Each row of a before or after table is a point. One or more steps were done to the points. Then noise was added and the rows were shuffled. The steps act on how far a point lies along the listed directions, d1 being the first. Write out the steps. A step turns or swaps two directions, mirrors them in a line or flattens them onto one, adds a multiple of one to another, or multiplies one. Angles are multiples of 10 degrees, from the lower direction toward the higher: turns from -170 to 170, lines from 10 to 170 but not 90. Use the fewest steps. Two steps may share a direction if one is a turn and the other turns, adds or multiplies; they go together, in the order done. Otherwise the lowest direction goes first.

Directions:
(1): [ 7 -1 49]
(2): [ 15 -47  -3]
(3): [-47 -15   6]
Before, 14 rows:
[[  5  12  27]
 [-52  -7   5]
 [ 45  14   1]
 [ 14  21  24]
 [ -6 -79  23]
 [-35 -52  25]
 [ 22  -7 -30]
 [  0 -53  25]
 [ -8   7  -9]
 [-33 -16  -6]
 [ 35  -5  31]
 [ 15 -47 -20]
 [  7  13 -24]
 [ 41 -53 -28]]
After, 14 rows:
[[-16  34  -5]
 [-47   2  24]
 [  5   4  -8]
 [-49  38  21]
 [ 14 -44   4]
 [ -9 -27 -18]
 [-52 -44  -9]
 [  0 -28  24]
 [ -3  52  -3]
 [ 14   0  16]
 [-77   8  27]
 [ 12 -10 -18]
 [ 22 -10  15]
 [-50 -19  -5]]
Steps: multiply d1 by 0.7; turn d2 and d3 by 90 degrees

Directions:
(1): [ 47 -57  25   8  11 -15  10 -28   4]
(2): [ -9 -14  10  -8  48  32  47  37  -8]
(3): [-17   2  35 -33 -29 -15  25 -12 -54]
Before, 13 rows:
[[ 13 -36  18  14  17   4  -8 -12  -1]
 [-23  12  11 -11  52  12  33  33  11]
 [-17   6   8 -15  12   9   4  11  -8]
 [ -7  38  -5 -10 -38  -2  14  -8 -14]
 [  8  13   5   9 -47 -31 -15 -14 -21]
 [  9  11 -17   7 -82 -59 -72 -61   3]
 [-18  31  15 -19   6  -1   5   3  -6]
 [ -5  19 -30   7 -38 -23 -45 -39  16]
 [ 89 -88  45  -2  18 -27  32 -31  -3]
 [-57   9  40 -48 -11  -8  67  22 -84]
 [ 29  -5   8  -3   7  18  45  30 -10]
 [-27  23  -7   1  24  46  29  21  10]
 [-15 -29  54 -53  -3   3  63  -9 -45]]
After:
[[ 27  -1   1  -5  11  24  44  29  -6]
 [ -4   4 -18   4 -43 -31 -43 -40  11]
 [-13  26   4  -6   8   4   6   6   2]
 [-32  38  -4  -6   9  39  32  15   5]
 [ 84 -82  43  -1  35 -18  39 -14   4]
 [ 18   8   2  16 -39 -34 -18 -11  -1]
 [-27  25   9 -13  48   7  28  37   0]
 [  9 -37  29  13  21  13   0 -10 -10]
 [-21   6   3 -10  14  13  -3  13   1]
 [  0  33 -18   7 -29   2   1 -12   7]
 [  0 -31  10 -16  33  23  36  12  13]
 [-36  13 -15   0  25   9  25  34 -10]
 [ 29  -7 -11  16 -75 -58 -70 -67  12]]
Steps: turn d1 and d2 by 10 degrees; multiply d3 by 0

Directions:
(1): [-41  10  -9 -33  51  -9   8  -4 -60  14  21 -20 -33   7]
(2): [ 16  12  -6  34  34 -20   9 -28  11 -18 -55  19 -60   5]
(3): [ 24  18 -59 -29 -21   1 -22  22  31   0  28 -11 -48  28]
(4): [-16 -32  12 -43  22  10  32 -37  46  -5  24  44   0  24]
Before, 12 rows:
[[  0   4  35  29 -39  14 -13  34 -34  10  -4 -30  68 -21]
 [-19  -4  -2 -29  20   6   2 -17   1 -11  11   9 -19  11]
 [-10   2 -17 -18   9   4   7   8   5   8  18  -6 -15  11]
 [ -4   0  21   0 -43  10 -16  28 -25   5  14 -24  69 -22]
 [  8 -13  11 -29 -74  33 -12  33  30   5  49  -7  95 -10]
 [-14 -20  39  -6   3  -3  11  13 -48  17  14  -3  66 -23]
 [-23   0  23  -2 -31   9  17  12 -25   2  23 -16  77 -25]
 [-18  11 -12 -37  11  -2  -2  14 -29  25  16 -17 -30  11]
 [  9  -1 -31 -11 -11   4  -1   4  12   9  16  -3  -1  12]
 [ -5 -10 -21 -20  18   2   2 -34  18 -14   4  20 -35  27]
 [-33 -24  30   7 -13   4   6   5 -33  12  30 -11  70 -16]
 [  0   3  -2 -15  -7  -4   2   8  18   0   7   7  -5   4]]
After:
[[ 13   0   4   8 -29   9 -17   6  23 -16  -7   5  16  -5]
 [-32  -2  32   4  66  -9  33 -37 -35  -4 -29  14 -31  13]
 [ -1  -9  10   6 -15  10   7  12  16   4   5   0  28  -5]
 [  2 -22  27 -17 -23  13  13  -4  36  13   0  26  32   3]
 [ 18   1 -20   8 -48  11 -32  12  10  -7   9 -13  24   3]
 [ -6  -8   1   4  -6   4   7   3 -15  13   9  -5  34  -6]
 [-19   9  25  31  38 -19  42 -39 -21 -20 -46  16  -4 -16]
 [-30  -4  37   8  49 -12  27 -36 -38 -10 -34  13  -4 -11]
 [-11 -13  24  50  35 -23  22 -40  -8 -15 -45  23 -13  -6]
 [ -4   6  10  -1  -9  -7  -1  17  -4   5   1  -5  12  -8]
 [-38  10  56  40  44 -11  19 -16 -85  -1 -48 -12  33 -43]
 [ 14 -12  23  28  43 -25  26 -30  -1 -10 -51  38 -20  -5]]
Steps: turn d1 and d4 by 140 degrees; turn d2 and d3 by 100 degrees
